Rows are points. Each copy is the shape, with its points in the same order, turned, moved and blurred by noise. Some copies are also mirrored. Which?
In the rows, zero is written as 128.

Shape, 8 rows:
[[132  98 141]
 [152 154 151]
 [148 156  76]
 [ 95 168 122]
 [114 117 153]
 [131 138  83]
 [119 118 137]
 [ 85 170 125]]
Copy 1, 8 rows:
[[119 105 147]
 [161 148 160]
 [168 151  83]
 [122 191 125]
 [112 134 154]
 [146 129  83]
 [118 125 136]
 [121 190 120]]
Copy 1 is: only turned
Copy 2:
[[154 138 158]
 [121  82 151]
 [113 121  89]
 [ 82 136 134]
 [131 140 170]
 [125 132 100]
 [124 130 148]
 [ 65 141 143]]
Copy 2 is: mirrored
Copy 3 (8 x 3):
[[154 116 142]
 [131 173 148]
 [ 62 135 166]
 [ 85 156 102]
 [146 129 123]
 [ 76 117 151]
 [127 121 126]
 [ 86 146  94]]
Copy 3 is: mirrored
Copy 4:
[[126  98 115]
 [ 91 128 150]
 [152 171 157]
 [102 174 105]
 [105 110 103]
 [153 158 135]
 [120 119 110]
 [ 98 176  95]]
Copy 4 is: only turned

Shape, 9 rows:
[[ 66 142 112 151]
 [161 102 174 145]
 [ 99 155 128 167]
 [142 119 192  88]
 [137 132 150 126]
 [136 145 106 155]
 [112 116 127 108]
 [122 137 121 144]
 [103 165 110 166]]
Copy 1, 9 rows:
[[ 91  79 151 135]
 [158 176 159 111]
 [ 93 119 145 148]
 [155 159 119  64]
 [140 141 129 116]
 [132 124 132 167]
 [149 102 133 108]
 [129 120 137 143]
 [ 94 111 132 163]]
Copy 1 is: only turned
Copy 2 (9 x 4):
[[123 137  64 131]
 [ 99  94 169  93]
 [139 133  89 101]
 [ 98  42 144 112]
 [125  90 132 114]
 [151 135 126 123]
 [109  96 117 150]
 [135 121 116 123]
 [156 141  90 114]]
Copy 2 is: only turned
Copy 3, 9 rows:
[[ 95 169 121 182]
 [ 97 114 151  83]
 [ 77 141 101 158]
 [134 156 130  57]
 [118 130 118 106]
 [107 106 111 150]
 [138 149 138 134]
 [108 124 114 143]
 [ 90 129  90 169]]
Copy 3 is: mirrored
Copy 4 (9 x 4):
[[ 74  76 155 116]
 [129 184 158 135]
 [ 81 115 148  91]
 [113 182 105 164]
 [118 145 125 123]
 [129 115 143  92]
 [123 112 128 150]
 [116 122 144 109]
 [ 95 100 144  78]]
Copy 4 is: mirrored

Shape, 12 rows:
[[129  96 126 156 155 168]
 [102 118 149 100 128 171]
 [112 112 142 124 136 149]
 [ 94 118 173 120  90 103]
 [140 161 174 144 140 154]
 [136  72 121  89 130  87]
 [180 143  96 109 119 107]
 [152 149 133 166 110  96]
 [147  98 133 100 164 126]
 [148 149  62  97 139 101]
 [120 144 162 103 137 107]
 [113  93 128 136 111  92]]
Copy 1, 12 rows:
[[169 144 153 147 108 156]
 [137 157 146 139 174 133]
 [136 147 142 148 137 137]
 [109 165 131 168 133  72]
 [171 116 103 159 151 122]
 [ 63 139 173 150  95 127]
 [106  77 130 106 100 112]
 [138 119 102 137  72  85]
 [104 112 147 158 120 157]
 [ 83 109 122  77  98 141]
 [ 99 134 104 157 141 118]
 [104 161 144 151  87  97]]
Copy 1 is: only turned
Copy 2 (12 x 6):
[[121 145 102 134 159 159]
 [116 144 127  72 143 138]
 [111 138 127 104 142 134]
 [ 72 107 157  94 109 113]
 [148  87 140 105 142 154]
 [ 89 180 179 146 121 112]
 [153 152 168 150  77 150]
 [121  93 146 159  86 142]
 [132 166 158 139 149 128]
 [167 178 144 151  71 116]
 [130 115 169 105 123 103]
 [ 76 138 142 142 108 117]]
Copy 2 is: mirrored

Shape (13 x 8):
[[ 89 142 190 155  59 132 140 150]
 [122 102 129 141 135 137 115 139]
 [130 157 148 122 122 121 165 136]
 [162  96 145 112 151  80 159 144]
 [132 142 196 115 114 166 162 161]
 [ 66  94 166 136 152 170 117 142]
 [108 143 167 132 137 135 146 103]
 [133 159 104 133 163 101 136 145]
 [116 164  85 145 123  94 136 119]
 [176 103 109 142  96 142 138  84]
 [113 160 103 101 145 116 182 153]
 [141 144 120 107  95 126 118 100]
 [127 131 134 135 112 137 146 136]]
Copy 1 (13 x 8):
[[143 139 150  44 122 153  64 133]
 [106 124 152 118 124 129 142 127]
 [131 118 133 124 160 151  74 131]
 [101 150 154 168 136 163 100  84]
 [117 100 182  82 180 163  84 125]
 [132 105 177  78 135  86 143 101]
 [142  92 127 104 146 137  94 103]
 [131 143 106 158 164 130 124 132]
 [143 144  82 145 132 123  96 156]
 [ 85  83 114 135  79 176 113 145]
 [120 122 128 160 182 106  72 143]
 [146 100 130 134 104 162 100 159]
 [115 119 138 109 136 137 104 135]]
Copy 1 is: mirrored
Copy 2 (13 x 8):
[[133  88 135 110  39 127 175  96]
 [113 122 147 129 110 152 117 140]
 [132 120 135 130 102  79 149 130]
 [146 141  91 114 128 100  88 131]
 [168 128 163 100  59  97 146 144]
 [155 131 175 166  74 177 128 131]
 [149 139 140 139 110 122 172 127]
 [ 88 151 136 156 130  84 123 129]
 [ 72 109 129 160 139  94 151 116]
 [113  89 120  92 160 136 152 173]
 [127 114 147 169 118  54 119 132]
 [116  99 154 103 154 113 158 118]
 [122 107 141 124 103 112 141 141]]
Copy 2 is: only turned

Shape:
[[108 155 105  99 144 111 127 137 119]
 [195 150  91  95 129 132 130 124 137]
 [120 122 103 157 133 110 186 139 117]
 [141 151  92 105 118  88 139 146 121]
 [141 135 121  95 138 115 140 136 133]
 [125 155 102 136 126 132 182 135 138]
 [108 143 125 163 112 132 139 153 119]
 [177 111 123 144  97 126 171 120 151]
 [133 106 178 157 143 117 129  86 118]
 [134 152  89  95  97 120 126  92 111]
 [107  47  88 115 132 133 132 130 120]
 [119  62 132 159 140 122 129 124 117]
 [119 115 213  94 125 137 129 115 122]
 [123 147 132 122  85 136 140 152 230]]
Copy 1 (14 x 9):
[[131 159 115 137 139 153  88 143 149]
 [136 119  75  99  96 170 143 152 159]
 [127 162  94 131 148 115 138 106  96]
 [125 169  89 119 113 154 106 123 137]
 [128 143  98 142 115 171 123 142 136]
 [145 156  89 130 133 112 144 147 112]
 [133 153 144 136 121 104 127 101 132]
 [125 135  97 118  78 138 177 123  93]
 [ 59 120 160 152 126 148 158 135  92]
 [134 156 134  81 123 182 119 147 134]
 [139  88 120 126 145 162  89  95  71]
 [100  96 134 136 132 129 123  90  77]
 [106 127 178 203 113 178 152 140 125]
 [166 143 126 151  31 117 110 171 106]]
Copy 1 is: mirrored
Copy 2, 14 rows:
[[129 136 102 128 112  94 132 115 131]
 [132 127 165  64 106 103 140 130  93]
 [105 107 112 101 115  87 101 174 165]
 [149 143 129  98 100  88 121 119 142]
 [128 134 127 114 114  96 112 132 114]
 [ 90 111 124 111  97  94 140 157 148]
 [ 97 138 132 130 136 110 123 143 177]
 [104 125 163  93 105 123 103 191 132]
 [120  91 133 148 155 156  79 157 130]
 [145 139 113  92 101 152 148 127 129]
 [135 152  81  98 181 103 112 192 113]
 [124 124 107 121 191 114  88 185 135]
 [ 86 142 126 169 138 164  68 124  86]
 [115 172 182 179  82  94 148 183 113]]
Copy 2 is: mirrored
Copy 3, 14 rows:
[[125 129 154 100 134 135 155 112 164]
 [107 170 146 107  64 132 141  88 135]
 [106 163 112 115 142  98 169 159 128]
 [ 96 156 131  91 112 141 142 119 167]
 [110 130 147 105 104 142 149 117 133]
 [133 156 112 117 112 113 183 142 145]
 [155 161 114 111 145 122 138 147 128]
 [109 155  90 127  75 114 139 138 108]
 [131 106 157 142 115  96 105 160 102]
 [117 130 120 103 108 104 129  79 166]
 [ 77 137 122 145 176 129 142  97  89]
 [101 138 136 150 161 113 118 144  82]
 [147  61 152 103 105 137 120 150  87]
 [152 132  76 161  78 197 147 143 145]]
Copy 3 is: mirrored
Copy 4:
[[146 126 112 111 165 120 138  99 104]
 [132  73  80 133 146 142 172 139 141]
 [137 145 115 137 100 124 157 145  62]
 [120 109  75 114 147 142 145 111  92]
 [133 131  87 126 148 128 153 110 124]
 [147 128 109 106 102 127 157 143  93]
 [113 124 146 113 103 118 133 119  95]
 [117 119  87 146  72 156 160 150 130]
 [145 152 121 181  95 109 101 116 143]
 [135 112  96 122 170 159 117 148 125]
 [120 173 145 174 154 179 179 118  99]
 [119 157 148 194 108 145 142 105 105]
 [125 186 116 137 117  98 117 103 189]
 [138 116 115  65  70 183 165  80 153]]
Copy 4 is: mirrored

Shape, 15 rows:
[[140 155 100 158 110 165 113 103 105  94 151  94]
 [150 120 136 106 138 143 169 155 128 123 127 154]
 [124 147  96  93 164 107 146 111 155 139 129 135]
 [148 138 167 143 141 170 119 132 172 108 149 147]
 [146  79 102 141 108 144 134  90 170 162 150  91]
 [ 89 128 158  98  96 151 143 156 153 152  76 134]
 [144 159 111 131 131 110 158 132 103 164 155 150]
 [ 94  91 141 150 190 135 169  72 115 131 117 117]
 [107 156 164 103 121 122 122 142 155 139 122 137]
 [123 134 118 119 148 173 161 165 165  78  92 138]
 [127 130 122 154 106 117 128  99 110 124  67  78]
 [131 144  92 136 144 105 119  87 103  88 131 160]
 [ 85  85 131 146 151 135 116 130 175  90 142  84]
 [147  81 140 125 164 162 112 132 141 163 112 143]
 [173 143 107  81 104 124 101 123 117 117 145 128]]
Copy 1 (15 x 12):
[[156 132 124 156 114 157  99 150  87  69 139 114]
 [114 146 134 143 140 118 136 190 141 156 139 133]
 [ 94 137 107 124 122 114 130 125 172 116 138 133]
 [147 131 146 152 168 157 152 183 153  98 102 131]
 [147 142 122 183 120 166 122  88 131 150  96 139]
 [115 151  93 141 164 103 211 152 102 146 121 126]
 [ 83  90 129 147 105 126 120 164 126 133 149 148]
 [ 84 179 145 108 175 164 107 107 114 127 145 166]
 [123 110 119 133 160 101 181 150 134 110 122 134]
 [128 202  95 138 150 114 146 200 143 108 119 126]
 [159 150  92 114 116 139 143 114  72 113 154 166]
 [121 116 108  79 119 137  80 150 125 101 134 118]
 [149 182 140 145 171 108 117 110 123  94  75 148]
 [119 161 171 121 123 161 170 143 140 154 102 133]
 [165 104 130 134  93 114 128 149 142 125 151  90]]
Copy 1 is: only turned
Copy 2 (15 x 12):
[[108 156 134 122  49 135 135  97  89 115  92 147]
 [124 136 126  83 146 107 114 112 133 104 144 114]
 [175 152 156 105 122  96 124 150 104 128 153 128]
 [ 85 163 145  74 124 142 128 131  89  74 149 167]
 [ 99 179 141  58  78 116 113 155 104 188 139 145]
 [127 167 120 112 163 184  76 146 143 131 158 119]
 [138 107 133 119 117  85  82 129 114 122 134 145]
 [106 124 223 108 109 124 147 146 164 147 152 129]
 [143 147 131 119 154 155  97 141 103 122 152 160]
 [129 174 128  82 125 144 131 150 140  62 132 102]
 [106 156 150 138 119 163 133 138 116 170  80 118]
 [137 173 167 148 113  81 148 112 121 111 110 149]
 [115 165 136  86  79 164 185 175 146 119 148 171]
 [ 73 158 137 107 133 109 127 154 111 132 192 123]
 [142 159  97 118 119 103 138  86  64 137 131 140]]
Copy 2 is: only turned
Copy 3, 15 rows:
[[110 133 112  94  81 162  98 120  89 150 128 122]
 [157 123 130 149 135 152 140 122 153 102 115  96]
 [117 123 115  99 168 166 118 140 158  73 105 132]
 [129 154 117 137  91 139 180 120 122  82 135 125]
 [ 68 102 144 164 133 128 104 136  94  91 127 158]
 [107 119 114 133 173  98 189 144 153 134 132  93]
 [157 129 162 100 150 170 105 153 137 107 141 116]
 [106 169 120 157 182 201 141  98 111 126 105 155]
 [116 151 129 100 147 126 171 150 151 101 119 105]
 [145 129  60 146 131 136 150 102 148  98 120  86]
 [ 52 142 127 113 155 146 110 102 108 155 147  83]
 [120 154 125  87 117 182  91  92 162 125 125 140]
 [ 90 177  80 147 138 115 122 117  92  98  90 143]
 [130 115 158 148 158 129 165  79 109  90 115 140]
 [111 101 162  89  92 137 113 127 154 104  98 103]]
Copy 3 is: mirrored
Copy 4, 15 rows:
[[130 112 153  58 171 172 150 101 118 148 127 122]
 [136 115 128 125 104  97 136  96 113 113 117  89]
 [133 166 121 105  95 109 169 122 109 127 161 132]
 [155  98 123 121 155 120 173 154 110 129 113  78]
 [126 144 148 137 119 155 147 130 118 219 132 111]
 [ 67 140 136 167 143  98 126 136 100 105 121 104]
 [124 116 121 116 102 126 162  80 164 121 156 120]
 [133 152 216 107  74 143 160 159 133 123 118 107]
 [113 130 123 141 153  94 148 144 123 102 153 118]
 [132 153 134 111 141 107 153 108  61  96  84  84]
 [ 80 171 171  83 157 130 124 126 150 148 102 131]
 [147 127 134  62 111 137 160 120 134 115 113 170]
 [175 173 175 139 159 153 135 159  91 140 118 118]
 [125 128 118 129  88 142 120 167 123 143 114  71]
 [135 109  95  77 136 111 112 106 117 153 153 137]]
Copy 4 is: only turned

Shape, 18 rows:
[[ 90 100 131 124  99 106 102 102  90 124 137  99]
 [159 121  69 123 125 110 145 114 151 146 167 128]
 [139 146 115 105 122 116 150 145  98 109 155 129]
 [116 134 139 120 126 116 158 156 134  84 166 104]
 [122 125 145 154 146 162 108 104  92 147 122 108]
 [123 108 115 132 145 158 122 108 154 111 114 163]
 [137 154  94  94 118 122  89 110 119 160 127 116]
 [112 103 148 166 184 112 136 156 166 154 102 167]
 [164  91  73 135 133 156 158  91 129 151 110 107]
 [136 148 102 148 133 124 132 132 143 123 163 130]
 [105  95 105 158 133 115 135  92 118  86 132 114]
 [125 143  74  83 126 128 114 119 101 107 115  88]
 [ 90 109 144 170 101 168 164 150 105 117 116  88]
 [118 138  82 156 113  95 173 167 122  95 142  91]
 [112 129  75 136 150 157  99 155  92 132 104 133]
 [164 105 121 103 162 107 108 168 140  79 121 115]
 [161 153 139  89 176 168 125 128 124 124 113 131]
 [ 94 119 147 145 174 117 140 173 118 146 180  94]]
Copy 1 (18 x 12):
[[ 68 110 143 106 118  71 138 138 116 122 125 146]
 [157 112 157  89 171 116 136 145 138  91 111  97]
 [134 132 122 122 130  96 117 149 101 128 110  84]
 [106 126  96 136 139  88 136 121 127 123 118  61]
 [ 87 149 146  79 104 120 100 112 145 144 138 131]
 [120 103 131 104 138 167 131 104 122 132 158 120]
 [148 131 163 106 156  89 105 125 121 133 113 160]
 [122 111 110 130  92 187 125  84 164  86 105 124]
 [117 110 159  54 168 141  82 137 127  85 142 109]
 [148 126 141 114 135 110 137 126 150 121 130  88]
 [ 76  79 146 109 129 118 130 148 143 120 150  97]
 [119  97 158 119 165  75  79 130 101 145 123 119]
 [ 74 128 101  89  91  86  99  97 127  92 175  85]
 [129  96 130 139 124  69 102 139 141  82 134  51]
 [135 103 179 110  97 116  82  89 103 133 134 115]
 [100 128 150 172 164 143 110 106 106 119 100  83]
 [131 154 121 112 155 155  77 104 113 166 115 110]
 [100 131 118 103  95  92 133  85 157 117  70  72]]
Copy 1 is: mirrored
Copy 2, 18 rows:
[[155 129 161 115 127 172 177  84  78 165 169 136]
 [160 111 101  75  99 146 107 135  86 127 155 173]
 [120 161  99  94 117 150 116  93 100 130 164 119]
 [137 138 102 106 133 120 140  79  96 107 151 102]
 [120 134 167  91  96 157 176 135 135 151 147 130]
 [104  95 118 130 126 141 153 128 116 154 141 165]
 [131 157 164 108  90 186 103 117  95 151 162 162]
 [153  94 136 112 140  73 139 128 182 161 174 148]
 [160 103  90  94  55 184 151 137 122 147 145 167]
 [131 124 125  84 122 130 123 118 104 110 162 141]
 [130  84 115 112 130 153 186 111  89 148 180 131]
 [127 151 124 144  70 184 133 103  83 139 183 141]
 [139 115 136  97 111 154 205  70 147  97 151 124]
 [151 119  89  96 114 146 137  90 104  87 214 112]
 [115 164 133 128  94 156 155 127 136 141 204 169]
 [164 153  93 166 133 127 133 146 107 125 153 122]
 [ 95 155 129 134  91 131 119 140 139 140 115 129]
 [162 159 140  78 108  73 165 102 112 126 172 113]]
Copy 2 is: only turned
Copy 3, 18 rows:
[[190 157 129  97 105 140 106 109 102 159 131 116]
 [125 141 100 189  88 127 138 140 149 136 119  98]
 [113 132 108 105 106 155 138 136 118 126 108  90]
 [139 108 105 105  96 122 153 157  88  98 115 106]
 [171 150 134 106 134 114  87  99 135 105  83 128]
 [148 139 162 146 144 101 121 144 154 100 134  97]
 [107 144 123 131  98 121  97  98 157 155 126 132]
 [160  89 182 169 172 126 158 125 134  92 115 146]
 [142 155 110 189 139 118  70 157 149 133  89  99]
 [125 143 126 146  96 124 152 129 135 101 104 117]
 [184 156 151 145  95 129 114 145 105 109 133  91]
 [106 137 130 110  80 127  73 138 119 147 115  97]
 [185 151 123  91 144 125 111 181 102 113  81 148]
 [122 140 125 136  80 150 141 182  78 117  91 125]
 [122 147 194 120 120 123 112 133 145 141  76 116]
 [107  96 151 145 129  93 128 120  74 123 126  83]
 [ 92  99 125 113 144 101  90 105 150  88 106  96]
 [175  76 123 116 101 125 158 119 108 118  60 134]]
Copy 3 is: only turned

Shape, 15 rows:
[[112 107 130 130 131 165 123 167 140 121  99 168]
 [ 94 107 139 157 146 112 122 152  95 135 140 187]
 [ 96 126 133 149 132 117 138 151 101 137 102 142]
 [136 100 165 166 124 120 134  99 128 128 115 129]
 [149 118 164 113 114 110 109 109 124 125 105 136]
 [115 111 110  59 183 111 136 169 117 103 119 117]
 [ 93 129 157  60 126 174 137 168  91 140 113 117]
 [ 98 148 131 159 115 121 110 162 129  99 143 133]
 [133 145 139 138 114 114  95 169  77 146  99 128]
 [114 136 138 117 149 123 114  61 133 140 130 143]
 [241 126 155  90 155 116 144 112 112 128 108 123]
 [138 134 159 154 159 127  11 136 125 143 178 111]
 [113  96 113  89 141 109 137 159 138 149 157 122]
 [151  90 112 158 126 156 140 159 125 130 104 129]
 [142 145 160 144 132 116 133 164 137 136  98 123]]
Copy 1, 15 rows:
[[158 137 108 110 168 148 143 127 151 144 106 101]
 [134 125  96 101 102 166  95 146 158 149 126 107]
 [126 158 138 104 120 150 110 135 148 129 130 113]
 [143 174 107 154 129 158 137 144 133 138 149 167]
 [113 134 125 158 151 150 155 158 173 123 135 154]
 [ 84 125 128 123 110 104 187 121 169 149  91  81]
 [ 88 118 155  76 147 166 164 112 141 123  71 130]
 [124 124 130 150 131 163 106 142 114 136 127  91]
 [ 92 149 145 129 145 169  93 133 178 104 122 110]
 [139 115 102 138 111 117 164 166 135  93 137 164]
 [ 68 151  85 155 172 142 200 111 211 104 173 150]
 [131 104  96 222  98 177 104 111 166  74  82 126]
 [104  96 121 126 111 115 142  93 150 163 111 129]
 [133 174  96 130 172 132 121 103 150 146 124 126]
 [127 153 145 140 148 165 147 113 158 115 152 109]]
Copy 1 is: only turned
Copy 2 (15 x 12):
[[138  75 111 127 132 126 113 152 141 167 162 102]
 [177 111 154 118 101 138 103 103 130 157 161  99]
 [147 103 142 155 112 144 123 119 124 137 138  91]
 [151 137 116 152 116  94 108 138  81 124 139 122]
 [134 156 100 136 127 123 127 148  80 155 132  96]
 [ 94 135 175 111 107 162 149 192 151 163 141  88]
 [ 86 116 113 142 121 203  87 166 138 158 150  93]
 [175 108 141 131 154 143 117 132 141 149  99 116]
 [147 119 125 172 112 162 123 120 107 187 104  86]
 [110 181 117 120 141  99 114 110 120 126 140  96]
 [123 203  87 167  71 102 155 201 105 183 135 106]
 [141 169 166 132 172 107  79 109 102 230  93 137]
 [106 133 156 105 112 161 149 145 131 152 146 150]
 [131  83 114 156  91 102 125 153 128 157 126 134]
 [154 127 124 183 138 138 142 155 117 158 141 114]]
Copy 2 is: mirrored
Copy 3:
[[ 99 128 157 100 125 111 132 133 152  95 160 104]
 [ 83 162 162 129 119 130 134  70 131 108 157 142]
 [123 146 147 141 130 140 157  97 134 100 149 115]
 [104 133 181 143 149 156 148 123 127 131  99 115]
 [127 103 158 132 181 148 120 118 141 130 121 127]
 [115 147  79 168 159  89  85 137 143 106 167 107]
 [132 111  87 109 159  97 122 105 133  51 122  95]
 [144 156 140 111  98 169 120 111 139 117 149 134]
 [132 107 120 116 151 158 157  69 135 125 164 101]
 [135 135 161 135 170 116 129 131  76 134 115 151]
 [106 114 109 126 237 122 142 142 167 190 104 110]
 [107  99 129  88 108 166  77  83  66 187 127 117]
 [114 122 104 163 115  86 117 121 147 124 127 137]
 [ 80 123 134 126 125 134 169 150 157 131 142  98]
 [146 135 146 129 140 139 139 104 159 138 131  80]]
Copy 3 is: only turned
